Each row is a point. Each copy is the shape, with its points in the same order, stretched, turned, moved and blurred by noise. Some copies are also mirrored. Which?
In the rows, 128 means zero.

Shape (9 x 3):
[[146 101 113]
 [145 143  81]
 [ 92 103 121]
 [ 87 183 102]
 [156  93 196]
 [147 143  95]
 [139 134 145]
 [ 54 176 163]
 [ 89  62 190]]
Copy 1:
[[126 109 108]
 [110 143  70]
 [ 82 115 141]
 [ 66 187 111]
 [177 120 176]
 [118 146  82]
 [130 149 136]
 [ 65 200 180]
 [115  96 214]]
Copy 1 is: only turned
Copy 2 (9 x 3):
[[179 113 107]
 [151 161  76]
 [136  75 107]
 [ 96 149 106]
 [193  90 189]
 [167 147  94]
 [161 126 140]
 [ 57 118 159]
 [145  31 167]]
Copy 2 is: only turned

Shape, 10 rows:
[[103 149 110 132 108 171]
 [155 145 155 124 120  96]
 [130 136 130 161 144  97]
 [119 151 148 128 161 113]
 [173 158 125 126 130 131]
 [121 150 115 240 114 117]
 [130 133 113 121 202 106]
 [118 109 110 125 156 153]
 [102 119 246 137 129 128]
 [155 148 114 132 112  98]]
Copy 1, 10 rows:
[[ 90 144 136 120  88 148]
 [169 172 158 103 131  94]
 [150 141 157 146 145 107]
 [137 144 184 113 141 116]
 [168 167 146 123 111 137]
 [110 170 137 224 137 111]
 [169  94 187 115 146 138]
 [122 104 131 108 130 150]
 [ 85 192 169  79 200  71]
 [167 158 145 133 107 104]]
Copy 1 is: mirrored
Copy 2:
[[103 143 122 136 123 171]
 [160 130 138 131 126  94]
 [137 126 120 173 145  98]
 [130 142 142 138 161 102]
 [174 137 111 130 147 141]
 [139 133 122 244 111 133]
 [124 128  97 142 205 107]
 [106 101 109 132 175 145]
 [129 108 249 139 129  93]
 [162 139 104 138 117 111]]
Copy 2 is: only turned
Copy 3:
[[113 129  99 123 129 191]
 [157  91 136 145 123 121]
 [126 120 124 165 155 114]
 [135  97 137 140 176 137]
 [177 101  98 142 133 144]
 [106 159 111 230 136 137]
 [144 110 106 121 212 112]
 [134 149 105 102 168 149]
 [142 114 240 136 139 156]
 [146  99  97 151 120 120]]
Copy 3 is: mirrored

Shape:
[[193 181 161 137 137 194 128  71]
 [131  94  87 161 177  68 183  77]
 [ 98 123 133 202  99 115 174 121]
 [110  92  90 141 189 193 149 197]
 [ 98 155 152  93 105 119  77 199]
 [130 177 118 170  90  89 142 117]
 [ 81 179 202 157 139 136 166  98]
 [123  70  90  97 144  83 193 172]
 [ 97 145 116 155  99 103 109 113]
 [176  75  73 103 138  93 161 162]
 [ 80 202 142 152 131 127 157 143]
 [160 114 119 171 157 132 111 206]]
Copy 1, 12 rows:
[[195 190 166 147 120 200 168 126]
 [130  48 115 165 158 109 205  89]
 [ 69  98 157 220 108 133 178 130]
 [128  65  87 167 150 206 122 206]
 [107 142 153 124 103 108  66 188]
 [113 144 135 196  94  92 153 107]
 [ 70 178 184 165 156 144 184 141]
 [118  35 117 119 117 103 181 171]
 [ 88 121 142 165  90 112 128 109]
 [175  33 114 124  99 108 157 162]
 [ 77 175 123 183 138 116 158 153]
 [166  84 140 198 134 147 100 189]]
Copy 1 is: only turned
Copy 2 (12 x 8):
[[213 169 137 157 125 215 144 108]
 [134 102 109 181 179  87 201 100]
 [106 113 171 179 108 113 192 163]
 [ 87 129  69 217 131  95  80 170]
 [ 81 129 159  94 126 112  48 168]
 [124 128 169 124 147 133 177 161]
 [115 190 199 166  94 137 164  97]
 [103  87  65 132 117  41 125 127]
 [ 95 100 169 130 148 149 158 140]
 [141  69  66 129 145  70 123 147]
 [ 83 183 159 140 129 130 157 153]
 [129 111 124 189 150  94  92 200]]
Copy 2 is: mirrored

Shape:
[[147  96 125 167 113  99  90 113  99 118  89]
 [101 147 136  80 108 173 115 117 169 162 173]
 [110 119 107 110 144 113 117 156 164 141 169]
 [143  77 120 166 162 101 143 112  84 135 115]
 [ 91 188 135 144 115  88 151 110  81 104  93]
 [122 165 159  95 146 130 127 157 183 106 169]
 [187 111 143 161 141 102 156 104 114 157  86]
 [113 122 143  68 151 146 110 122 165 105 131]
 [101 168 135 108 150  70 142 112  61 146 102]
 [ 85 131 162 100 116 159 145 179 157 130 150]
 [126 168 155  94  72  29 153 107  39 102 132]
 [170  74 110 142 115 116 149 132  70 129  98]
 [ 85 162 200 132 115  61 133  93  61 122 146]
 [100 141 119 103 136 173 149 115 183  99 194]
 [ 83 150 130 104 109 116 136 131 198 138 161]
 [129 170 127 119 139 161 102 152 147 132 179]]
Copy 1:
[[121 106 138 171 130 119 122 134  70 131  75]
 [ 93 133 121 114 145 123  78 128 181 170 181]
 [ 76  70  96 115 153 134 139 148 129 157 159]
 [134 106 121 170 160 118 157 127  52 177  93]
 [ 72 210 138 145 123 129 174 119  98 113 105]
 [ 88 109 135 107 177 146 137 122 175 108 165]
 [144 116 160 180 144 141 161  94 110 175  77]
 [126 118 127  90 168 106  99 133 158 138 133]
 [ 82 187 142 101 140 114 169  98  82 165 105]
 [ 94 130 145 105 137 131 129 200 167 148 177]
 [ 84 192 172  91  72 102 182  61  48 105 142]
 [174 118 120 155 112 131 159 139  57 163  99]
 [ 56 190 203 125 141  85 167  95  73 130 152]
 [115 122  87 138 167 107 127 144 187 134 200]
 [ 52 105 117 114 130 100 125 139 182 133 173]
 [ 87 128 114 126 179 167  94 129 154 137 176]]
Copy 1 is: mirrored
Copy 2 (16 x 11):
[[113  92 118 151 103 103 123 110 127 110  65]
 [136 158 139  53 113 122  89  98 130 149 183]
 [140 134 113  91 153  90 119 134 137 132 175]
 [ 98  79 120 155 156 100 158 106  94 134  82]
 [ 94 180  96 129 108  88 147 122  63  56 102]
 [172 169 165  80 139  99 127 133 143  90 189]
 [133 127 135 140 141  79 169  79 124 138  49]
 [126 128 158  49 151 128 103 107 134  94 152]
 [ 83 177  99 121 156  60 122 116  60  88 103]
 [117 147 159  64 113 117 141 167 131 129 179]
 [128 153 118 109  89  13 112 136   7  49  95]
 [128  88 111 119 116 108 161 128  81 148  54]
 [ 87 163 170 151 110  32 112 119  37  78 134]
 [150 131 140  70 126 143 138  89 118 108 213]
 [138 162 124  66 114  80 132 111 154 102 196]
 [162 173 143 120 139 134 108 133 122 131 183]]
Copy 2 is: only turned
Copy 3:
[[154  98 117 134 119 105  98 137 100 128 103]
 [123 127 144  60 100 188 144  91 190 138 180]
 [114 107 100  83 134 129 147 137 178 125 187]
 [151  77 141 151 161  92 146 139  93 134 140]
 [122 184 143 183 114  93 154 127 143 131 110]
 [132 137 133  91 131 147 157 142 217  86 176]
 [199  91 130 138 145 112 167 150 122 149 107]
 [117 124 131  59 150 151 147  93 181  93 132]
 [128 189 155 143 158  87 156 132 125 171 119]
 [ 89 107 166  88 113 168 160 140 195 108 160]
 [152 222 175 121  88  48 163 164 102 132 132]
 [146  76 133 117 133 112 163 161  66 125 116]
 [151 179 217 148 111  71 125 129 138 143 145]
 [106 121 115  94 111 167 174  71 192  68 194]
 [108 126 114  88  86 126 163 104 213 131 168]
 [131 139 120 101 125 188 126 134 174 114 189]]
Copy 3 is: only turned
Copy 4, 16 rows:
[[135  88 111 182 128 109  89 139 119 103  87]
 [124 155 114  96  98 182  98 114 143 147 150]
 [126 134 112 132 128 130  99 142 163 131 196]
 [128  50 101 159 165 114 119 148 108 122 110]
 [ 93 169 122 151 138  94 137 117  75 110  96]
 [104 170 133  86 131 139 104 164 165  98 157]
 [152  93 103 149 150 121 132 178 122 156  59]
 [129 129 144  80 134 142  91 109 179  96 143]
 [117 144 133 144 159  73 108 125  65 140 126]
 [115 150 164 112 100 174 132 147 132 110 170]
 [119 152 110 117 100  28 119 149  15  83 119]
 [178  74  98 168 129 110 130 152  90  98 112]
 [ 52 124 128  90 121  72 106 142  37 107 111]
 [100 151  91  69 121 169 145 122 182  94 161]
 [ 95 161 119 112  82 135 122 136 167 131 162]
 [115 162  84 106 145 180  98 157 140 115 161]]
Copy 4 is: mirrored

Shape (16 x 12):
[[109 132 127 153  77 138 132 136 166 145 110 129]
 [166 138  93 119 165 150 115 143  70 137 203 156]
 [ 59 114 161 130 150 143  68 133  85 117 132 124]
 [130 140 136 115 165 129 133 161 181 125 182 177]
 [118 154 157 135 169  86  93 179 130 164 149 165]
 [168 109 158 111 148 125  96 105 188 147 131 161]
 [120 169 120 143 154 141 114 128 124 112 143 115]
 [113 100 111  74 109  86 199 143 125 139  92  94]
 [110 165 116 171 176  86 113 132 127 121 142  91]
 [127 164 164 134 145  59 131 101  61 145 174 140]
 [123 115 123 154 201 110 165 148  57 106  79 146]
 [  7 106 130 112  95 114 139  96  87 157 153 160]
 [ 95 191 112 107 107 121 117  94 129 125  85 123]
 [105 118 141 147 135 154 125 189  55  95 200 118]
 [168 123 199 127 180 110  84 164 127 192 115 118]
 [ 96 129 165 134 207 141 158  96 159 157 115 180]]
Copy 1:
[[105 140 130 125  87 116 126 132 150 129 104  93]
 [117 148 157 157  95 158 186 129 135 191 206 177]
 [ 40 161 165 131 129 128  82 131  54 121 160 138]
 [137 107 134  78 109 155 153 149 135 177 198 100]
 [102 145 152  88 132 127 110 176  92 213 163 124]
 [150  97 161  99 119 173  85 103 151 185 132 103]
 [ 84 166 149 128 140 135 167 114 114 143 154 112]
 [151  86 152  90 153  59 164 140 135  83  94 174]
 [ 85 145 149 147 171  81 159 124  89 166 154  90]
 [113 146 170 122 137  52 131  95  73 198 170 160]
 [ 94 106  86 131 148 119 162 121  30 136 130 187]
 [ 13 107 158  89  84  54 106 128 123 122 158 166]
 [ 76 158 147 105 173  97 139  80 149 135 101 140]
 [104 177 140 162  69 113 174 165  44 113 207 142]
 [138 132 191 114 146 162  95 154  64 193  92 125]
 [ 82  68 140  58 122 165 143  92  89 164 136 114]]
Copy 1 is: mirrored
Copy 2:
[[110  88 118 121 106 133 131 113 158 150 125 169]
 [209  80 108  96 147 120  64 135  89  79 174 138]
 [ 78 104 157 108 124  92  86  87  97  81 113 171]
 [151  51 106  94 160  76 120 155 177  83 143 182]
 [148 121 135 119 152  46  93 140 142 115 161 203]
 [134  74 152 111 166  94  93 101 213 126 129 133]
 [124 117 104  96 152 114 128 123 122  96 163 149]
 [133 115 124  62 110  75 128 189 124 174  72 137]
 [111 135 104 131 164  65 135 138 110 112 167 133]
 [161 118 162  74 124  41 116 105  78 136 191 156]
 [174 156 118 106 180  61 125 120  82 116  64 165]
 [ 77  46 117  55  82  81 103  69  75 144 110 193]
 [104 143 100  47 128 117 129  92 152 144 142 145]
 [155  80 144 126 100 108 113 165  53  59 144 184]
 [139 143 206 143 186  78  62 150 160 144 145 161]
 [112  70 128  76 231  83 124  84 156 128 102 190]]
Copy 2 is: only turned
